Every row gives one point. A path goes straight from each point to the next, and from the last back to the first. The post is the endless flat space through its rows: a point in 2 columns, a line in 3, a plane in 4, and so on, so that a path can go around it. How many times does the path go around the post? Going back the other way cancels.

Post, 2 rows:
[[ -8   9  30]
 [ -4   8 -49]]
Path:
[[-37  56 -14]
 [ 19  48 -51]
 [ 16   3 -23]
 [ -1 -21  34]
 [-50 -11  12]
 [-36  25  18]
 [ 13  34 -43]
 [ 25   7  60]
 [ -1 -10 -15]
 [-43 -32 -17]
 [-22  20 -27]
 [-12  42 -49]
 [  8  49  26]]
Times around: 2

Post:
[[ 19 -12  13  -4  -6  12   3 -16  -6]
 [-10  -3  19 -23  13  -1   3  13  -4]
 [-15 -22   4 -15   3 -15 -47  14   2]
 [-29 -17  31  -8  48   9  20  16   9]
 [-13 -19 -13  -9  16   3 -18  -2 -20]
 [ 10  -9 -11  -9 -13   9   2   0  16]
 [ -3   1  -9  28   7  -1  29   7  -1]
 [ 22   5 -18   3 -13 -16  -3 -10  12]]
Path, 25 rows:
[[  8  10  -4  -7   7 -17  27  21  -5]
 [-13 -17  -1  16  37   5   5   6 -13]
 [ 13   1   5  33   5  -6  -8 -11   3]
 [-31 -24 -23   7   7  16 -13   6  11]
 [-15 -25 -12  22   7  -5  -2   6  30]
 [-16  -9  -2 -15   7 -18  11  19  -6]
 [-16  -6  24 -23  12  16  23  39 -17]
 [  5 -25   5   3  18   7 -11  -5  -4]
 [  6  -3   9  -5   4  30  -4   0  -8]
 [-32 -14  18   8  16  14   8  23  37]
 [-19   2  33   2  16  -3  15 -10 -29]
 [ 10 -11  -3  -1 -13 -13 -17  -7 -23]
 [ -6 -32   5  13  38  -2   0   2 -18]
 [ 14   3 -21 -10   3 -12  -9   6   8]
 [ 10  17  -8 -14 -11  16  29   2 -10]
 [-19  -4  17   4 -18 -15 -37  24  16]
 [-41 -25  -3  -2  -9  19  20  34  43]
 [ 13 -25 -20  22  -3  -2   3 -21  -8]
 [-25 -36  -9  25  21  -5   6  27 -13]
 [ 14 -22  32  10  -4   2 -31   2  -8]
 [ 25  -4  22  -7   0  13   3 -13  19]
 [ -5 -21   6   5  21  13  -4   1  32]
 [ 10  10   5   8  -4  11   7  -9  -5]
 [ -9  -2  20  -8   3  -9  -3  -2   0]
 [-26  -4 -19 -60   1   4  25  14 -10]]
Times around: 4

Post:
[[  5  -3 -20 -31 -15 -12   0  20  39 -17 -15  43  -1 -12 -24  -9  17  -3]
 [ 16  -7 -27  57 -14 -10  33  -5  -5 -17  12  18 -26 -11  38  -9  -1 -20]
 [ -5  -9  -4 -13   9 -14  12  11 -39 -25   0   7  10  33   1 -17  41 -17]
 [ 13  21  12  15  15   2  -6 -11   9  -5  -7  29 -23 -14   0  -7  25 -41]
 [ 17  20  11  14  11  16  -1   8  28  -2   4 -37   8  11  28 -23  11  -4]
 [ -1  15  -7   8 -36  48  38   6  -9  18  12 -20 -11  32 -13 -19  10  26]
 [-17  15 -15   5  -6   6  45  10 -12  15  16   1  -7  16 -27  21  12 -28]
 [ 19  -8 -27   0 -28  16 -17  32 -26 -24  30   3  -9  -4  39  -1  30 -23]
 [ 10  -6  23   1  -2 -13  -9  11  21  21   2  18   6  12  -8  16 -13  27]
 [-14   7  -2  15 -11   2   8   1   1  14   6  14   1  16   3   3 -32 -14]
 [  8 -39 -20 -11  30   5  -7  -8  -5  -4   5  12 -27   1  -6  11  16 -30]
 [ 25   1  24 -34   3 -14   7 -16  28   2 -28   0  -3  12 -33   5  -5 -24]
 [-23  12   3  -5  12 -21  18 -21 -11 -13 -12   0 -27  10 -43  30   0 -26]
 [ 11   7   9  -8  10   5   6   5  -9  10  11 -30  19  12 -51 -14  10  -2]
 [ -8 -30 -23  39   9 -16   5 -29  -3  -8  42  14  13  20   9  15  21 -30]
 [-11   7  20  14  -1   6 -21   1  -2   3 -28  -8  28 -12   8 -12  50  -4]
 [ -7 -14  24  27   7  27   4  -3   4  -3  19  13  15  -4 -21  30  -1  -1]]
Path, 27 rows:
[[-30  57  16  17  -3   6  -6 -15  -8  21  -3  20  51   1 -25 -14  26 -34]
 [-32  20 -15  24   5  -8  -2 -16 -25   6  14  15  30  29 -24 -12  43 -16]
 [ 29 -19 -36 -17 -11  -4  11 -51   0 -13  10  17 -23 -11 -22   7  12 -29]
 [ -7   0   0  10  11  24  21  25 -25 -33  46 -37   6 -15   0   3  31  -4]
 [  4 -12   1  -1  13 -26 -36   3   8 -45   4   8 -52 -23   8  12  15 -35]
 [ -6   5  -5  32   8 -12  -4   0  -5   1   2   3 -17  38  15 -23 -25  -9]
 [ -8 -18   8  21  31  -7 -18  10 -27 -39   7   4   7 -24 -35  11  41 -44]
 [ 36  11  31   3  19   4 -20  10  -6 -24  -1  -3  -2  20  -1 -15   2 -28]
 [ 25 -27  26  25  35   4 -22 -18 -10 -11  14  -5   4   9 -29 -26   6   1]
 [-11   8 -14  60  -8  52  -2  23  -7  -3  31   8  35   7  19 -14   3  -3]
 [ 20  22 -35  40 -12  -7  26  -5 -14  -1  31 -40   5   4   3  -6   0  13]
 [-12 -15  11 -13  12   0  18  -8 -35 -24  16 -27  -3  14 -29   6   6   3]
 [  9  -3  11   7 -24  -5 -11  -3   3 -15  15  -4  -2   3  13  -7  -9 -37]
 [ 19  -9 -31  -5  16  -6   3  22  43   4  -2   8 -41  15  -7 -10   2  -4]
 [  9  -7 -33 -12  24   9  35   6  26  -9 -36   9 -34  -1 -15  24 -34 -28]
 [  3  20  -5   1   0   7  28 -20 -15  -3 -32  26  -3  -8 -12  -6  19 -35]
 [ 27  -6  -7  18 -13   5  18   0  -3 -14 -33 -10  13   2  14 -26   2  -7]
 [  9   1  19   7 -17  16   7  -3  -1   5 -22   3  -8  18  -1   4  14   5]
 [  2  19 -11  -3  31  17 -33   2 -18 -18 -22 -22 -19 -17  -4  -1  25 -26]
 [  0  -5   8   2 -13   5  33 -23 -23  -9  -5  -6 -18  30  17   7 -19 -11]
 [-17 -11  18  12  20   9   5   5   3 -35  26  16  25  17  10   0   7 -20]
 [-19 -24  10  -5 -14  12  12   4  13 -25  -2  12  -5  35 -13  21  19 -11]
 [ 15 -12 -29  25   9  -5  -7   6  10  -4  16   6   2  -6 -17 -19  -1  -4]
 [ -1   5 -19   5   7   6  20  12   9 -11 -12  10 -18 -22 -31  33  15   7]
 [  9  20 -16 -19  -7   6 -23  -6 -15   5   7  13   4  -5 -21 -18  25   3]
 [ 22 -13  -7  -3   5 -28   4   7   5 -41  11  25   1  11 -27  17  31  23]
 [ 16  17 -26  16   6 -44 -21 -16 -23 -24   6  11  -6   0   8   9  11 -17]]
Times around: 3

Post, 17 rows:
[[ 18  -3 -42   0 -13  24  -5 -20   0 -16  29  -3   8 -29   8 -13  26  22]
 [ 33   7  27 -34  11 -10  21  46   4  -6  -6 -32  14  34 -10  -4  19  -6]
 [ 20  -9  -9  -8  14  17 -35   6 -19 -12   7   2   1   1   7 -38  18   2]
 [ 11  10 -20   2  32   3   0  26 -24  16 -15   9  23 -31  40  16 -11  -6]
 [ 30   9 -25 -26  24  -2  10  22  19  -9 -28  10  -3  26 -17 -16  11 -24]
 [ 43 -10  11  10  -4   2  20  -9  12 -30 -11   8   7  28   7  29  14 -12]
 [  5 -36 -18  33 -20  18   3 -29  -7  27  18  -8  -7 -19  11  -2  15 -14]
 [ -2  24  -7  25  40  26 -14 -10   1  32 -31  20   2  10  -6  19 -17   3]
 [ -1   0   1  25  18 -36   7  -6   3  15  -9  14  -6 -10  12   1   4  13]
 [ -6  -4  -2 -30  -7 -28  -2   7   4  -1 -10 -19   2 -35 -14   1  42 -15]
 [ -6  31 -19 -11 -21  20  -3  14 -27  -2 -17 -13 -10  -7 -37  19   4  13]
 [-18 -13   0  -4 -33 -38 -10   6  24 -22  16   4   1  -9  22  -1   9  20]
 [-23  11  -5  17 -10   4  14  13   7 -18  16  33   6  13  28  -3   9 -20]
 [-20  18 -11  -2   3 -15  33  -7  17   3 -11 -39 -10 -24  -9  41 -26 -13]
 [ 22  17   8   0 -20  34   8  32 -17  14  22  -8 -20  -8  21  -1  22 -23]
 [  9  22 -14   9  -6  -9  11 -24  -1  20  -5 -14  15  16  28 -24 -19  -5]
 [ 28  -7  25  28 -14  19  28  -3  22 -15 -16  16  14  25   8   5 -12  -9]]
Path, 16 rows:
[[ 22  -4  -7   7  12  -6  13  13 -17   4 -37   3  23  13  16  -3   6 -18]
 [ 17  35  -8 -10  19  -7  10 -28 -13  13 -23 -23   4  -3   6  16   7  26]
 [ 19  27 -22 -11  -1  29  10  12  32 -10  10  17 -23  20  -7   2  15  23]
 [  9   7 -26  -3 -27  26  15   0 -24   1  11  -2   2  22  11  -4  19  23]
 [ 22  -9  -9  11 -34  -8  36  29  23 -28  -2  20   2  35  16  21  13   1]
 [ 27  19 -10   8  19 -14  10  -1  22 -14 -21 -15   0 -20 -24  21   8   0]
 [  4  45  18  18  37 -22  19   4   2 -16  -2  49  31   3  26   1   4 -25]
 [ 12  -8  14   1   0  31   2  17  16  -3  13  54  -9  20  29  16  21 -15]
 [-11  -4   2  -2  50 -60  20 -40  23  54 -25 -40   5 -33  -7   3  30 -13]
 [-22 -20   3  20 -10  24 -25  -5  11 -16 -20   4  -2 -30  -3  20  20 -36]
 [ 36   6 -25  15 -26  50  32  -3   7   0  -7 -24  -4 -12  -8  -1  -7  -9]
 [ -1   1 -34  -4  21 -32  27  25  -3 -20  -1   7  23   1  47  -1  12  -6]
 [ 48  -3 -41  30  -3 -36  21 -47 -21 -22 -28 -24   3  -6   3   8 -11   4]
 [ 55  -5  20  17 -27  26  14  -9  -9  17 -33  23  11 -18  -6   9  18 -37]
 [ 17 -25   3   6  36 -26  11  -8 -24 -18  21 -29 -10  23  23  11 -23   8]
 [-16 -12  16  24   3  12  21  -4  23   6   4   4  19  10  -4 -15   5  18]]
Times around: 2

Post, 17 rows:
[[-23  -7   8 -13  -1 -10 -10  -2  20 -13  -9  15 -32 -29  10 -18 -14  -6]
 [-23  20  29  12  14  15 -20 -23  26  41  -5   3  26 -11  13  19 -11  -9]
 [  4  -7   3 -22  -5 -20  -4   1 -24  -2   7  18  18 -15  -3  10  -1  -1]
 [  0 -34  10 -17  -4  16  17  -6 -16   0  21  21 -18 -10  -4   9 -15 -11]
 [-16 -10   4 -28   7  -4   1   3  11   1  -5  10 -13   9 -10 -11 -14  28]
 [  3  -4  16 -10  23 -20   3 -11  -5  -6   7  13 -22 -10 -14 -29   4   7]
 [ 10   6   4  -8  -6   5  12   7  -9  -6  12 -18   4 -15 -25   9 -11 -24]
 [ -9  -1  25  45  -1  20   6  12 -13  14 -26 -14  52  -5   4  -2   6 -18]
 [-27  -3  24 -22   9 -13   5 -13 -20 -26   3 -11  -8   9  -4 -19  -8  -5]
 [ -8  22  21  10  -3  22  12 -35   6  20 -19   1  21 -20  24 -11  10  -3]
 [ -6   5  23  23 -13  32 -17  -5 -22   0  -7 -13  16  -5   5  13  31 -12]
 [-23  28  33  25   4  -2   0 -13  -3  21 -41   9  17 -13  19  19  12  12]
 [  3   8  11  30   5   7   6 -12  -1 -31   8  -5  20  -8   5  17  13  -6]
 [ -6   6   9   7  -7  12  24  23  -8  -1  41 -12  18  -7  21  21  16  -5]
 [ 14   0  26 -22   8 -16  -2  -8  -2 -21 -10  20 -26  21  18 -28 -13 -12]
 [-23  23   7  22   2  21   0  -5  -2  12   5  20  20 -11   0  -6  -4  -7]
 [  9   0   8  23 -30  -3  11  -4 -23  -3  27 -21   8   3   3   3 -15   1]]
Path, 24 rows:
[[ -9   4  26  11  -5   7  -4 -16 -18   0   1 -15  33   4  32   1 -25 -13]
 [-21  18 -15   2  32 -27   4  -6  24 -38  -4  18  17 -54   2  12  12 -24]
 [  6  23  40  -9  -4  -6   3  -9   4  34 -58  -3  13  -2 -11 -26  -7 -36]
 [-26 -24  29   0 -17  14 -14  -4 -13  12 -33  17  15  -7  -8   2  -6  11]
 [ 11  10   1 -13  -6  16  -5 -31  24 -40  -2  22 -13 -21  35  -8  34 -19]
 [  2   4  18  -8  14  19 -14 -31   2  25 -36 -14  12   2 -10 -10  -3 -19]
 [ -5  -8  11  17  -8  18   6  -6 -11 -22   7  10 -11 -31  39  10  11 -23]
 [  9  -5  17   3  -8 -17  15  38 -15   0 -29 -22   8  19 -12   4  -4 -13]
 [ -5  -2 -10 -18 -14   1   7  34 -15   1  49  46  13 -22 -11  -5  -1  -7]
 [ 17  24   1  19   3  29  24   7   6 -18 -15  -5  32 -26 -13 -33   2 -14]
 [ 16   0   1   5   8  -3  22  10  33  -3  -5 -27   0  -4  43 -16  -6   7]
 [-46   2 -12   9   5  29  -5  11  28   9  16  31  -5 -13   5   2 -12   5]
 [ 26  43  -6  10  19 -38 -36   2  26  10  -2  -6  26  -2   1  12   4 -22]
 [-27  -9  10  11  11   7 -11  -8  13 -23  30 -11 -36  -7 -40   1   7   8]
 [ -8  18   4 -32  -9 -30 -20 -33   2 -23  27  12 -22 -43  11  -1  17  17]
 [ 13 -11  14 -21  13   8  16 -36 -14  -9  16   9   2 -13  29   8 -10  -2]
 [-54   2  10 -18  40 -13 -18 -23 -11 -24 -10   3 -13  -8 -41   5  -7 -22]
 [ 21  44   3  27  -8 -11  20  -7  20  13  -2 -13   9   0 -17 -18  10  28]
 [ 12  26   4  -2 -14 -24 -25 -12  -3 -32  -6  34  13 -18   2 -16   2   3]
 [  5  10  25  17  -4   9 -19  -2 -60 -12 -10  -5   9   3 -22  -1  -8   3]
 [-50 -14  12  10  21  16  39  16 -23 -46  38  -6   3 -22  20   6  29 -21]
 [-16  41  11  21   3   3   6   1  24  18   5  -5  -3  27  16 -25 -17  10]
 [  3  31   1   2   2  20 -10 -29  -5 -19  -2  24   5 -35   8   0 -29 -37]
 [ -9  16  15   2  -1  -5  23 -11   3 -32  16  24   1 -21  41  49  18  32]]
Times around: 3

Post (17 x 18):
[[-10 -24  20  12   6 -29  -8   5 -19   2  -9 -21  22 -12  18  11  -3   5]
 [-10  11  15   7  -3  -8 -23 -14 -11  14  11  10 -22  11  -2  10   2   1]
 [ 10  22  -6  -4   1   6  -9  -4   5 -13  10  -3  17  14  14  18 -27  -3]
 [ 10  42  19   4 -13 -25  14   9 -15 -24  12  -4  -4   4   5 -11  40  10]
 [ -3   0   5 -16 -25  -3 -19 -10   0  15  -5   7  -8  -8  -5  -6  -7   3]
 [  6   4  10  -9  -3  -7 -22  13 -10  -7  -1 -13   8   0  -7 -12 -10  27]
 [ 23  17 -31  -3   3 -10 -29  -7 -22  -3 -17   9  16   4  -8   2 -17 -21]
 [ 19   5 -17 -22  11  21  -8  -7 -14   5 -10 -17  16  -2  17  18 -15   2]
 [-28  21  -9   5  -9  10  -4  -2  -5   2  19 -17  10  -2   2 -23  -6  -7]
 [ 26  15   3  -6   0  -6   9  25 -19 -14 -15  21   7   8 -28 -16  10  12]
 [  8   6  -2   3 -12   0   2   1  -6 -16   3  13   0   7   8 -12   9  12]
 [ -8  -5   1  -9  12  -9 -19   0 -10  -5 -13  17  41 -14   7 -16 -10  -1]
 [ -4  13   4  -2 -25   5 -16  -2   2  23  29   1 -23  13  -3 -15  -3 -20]
 [-11  32   0   3 -19  -9   0   6 -23   7   7   6   1  19   2 -19   3   2]
 [ -4  13   0 -10   2  -1 -11  22 -11 -15   0  13  -5   6  10   9  -8   8]
 [  0  11  17  -6  15 -13  -3   5 -10 -13  -4  -8  -3  10  20   1 -12  10]
 [  1 -26   5 -21  -8  -6  -6  -4 -11 -16 -10 -10  20   1   1  25   8   1]]
Path (25 x 18):
[[-16 -11  28  21  10 -17 -26  41 -28 -10   8  14   5  -9  -5  -2   4  12]
 [  5  28 -17 -11  22  -1 -13 -19 -18 -34   3 -22  -1 -10   7  -1  -1 -14]
 [ -8  -7  31 -11 -17 -11  28  18  -2 -13  -5  -2  -5  14   1   3 -17  -7]
 [-13  -4  12  21 -23   5 -23  -5 -13   3   7   5   2  14  -4   3   0  20]
 [ -4  15  -2 -13  18  -4 -24  29 -17   1 -10  23 -20   2  -1   2   9   8]
 [ 18  30   5  -8   3 -16  -3  15   7 -15   6  -1 -14   3   2   2 -16  -7]
 [  7  23   9 -11  20  -6 -20  -1   8 -15  18  12  -2 -17  31  17 -24   9]
 [-19 -12  14  18  -1 -14   5 -17 -15  -6   7  -9  -1  -6  31  -9   7   2]
 [-33 -27   6  -4 -33  -9  -7   9 -21  13 -18  32  -2   1   2 -22  -2   5]
 [-19  28   7  21  10   4 -22   0  11   2  14  -3 -10  -4  -2  -2  -2  -1]
 [-30  10   4  -5 -11  -5  -9  20  -2  -3  17  -2 -23  10   1 -14  15   4]
 [ -7   6  -2 -12   2 -20  -4   0 -13 -30   4  -1  22  -2   3 -20  -5  27]
 [  1  10  15  24  24 -22 -16  -7 -46  17 -10  -4  16  12  20  16 -10  22]
 [ 16  -1  11  11   7   7  -7   0  -9  -1   2  14  16  -8  23 -11  -2 -14]
 [  8  45 -20  10   7   0 -13 -15 -18  21 -27  -7 -18  15  25  22 -18 -10]
 [-11  20   1   7 -14 -15 -13  11 -13   2   7  23 -46  -6  17  -1  22  10]
 [ 25  13 -11 -14  -9  -6 -11   4 -18  -1  14   3  -1  -6 -12  17  16   3]
 [ 13 -21   1  -9  -4   6  33  17 -24 -10 -23  26  27   3  24   8 -26   9]
 [  4  10  13 -20   5   7 -20  16 -21  -6  -3 -16  38 -17   9  14  21 -10]
 [ 31   0 -18  10  -2   8   3 -10  -3 -12  -6  16 -12   6   3 -60  16  -1]
 [ 12 -11  20  13 -27 -14 -15  -4   0   4   4 -32 -19 -15  16 -15  24 -14]
 [  5 -18 -15  -4  16 -14 -32 -10 -14   0 -34   1   2   6   6  22 -14  -6]
 [-25 -13   2   6 -14 -10  -2  22  -3  12  27   7   9   0  -7  28  -8  -5]
 [ -1  14 -14 -29   4 -13  -4  -7   6 -10  12  11  14   8  18   8  -9 -35]
 [ 12  -2 -24  -6  -5  11 -14  -5 -24   1  -1  23 -12  12  12  -6  -4   2]]
Times around: 4
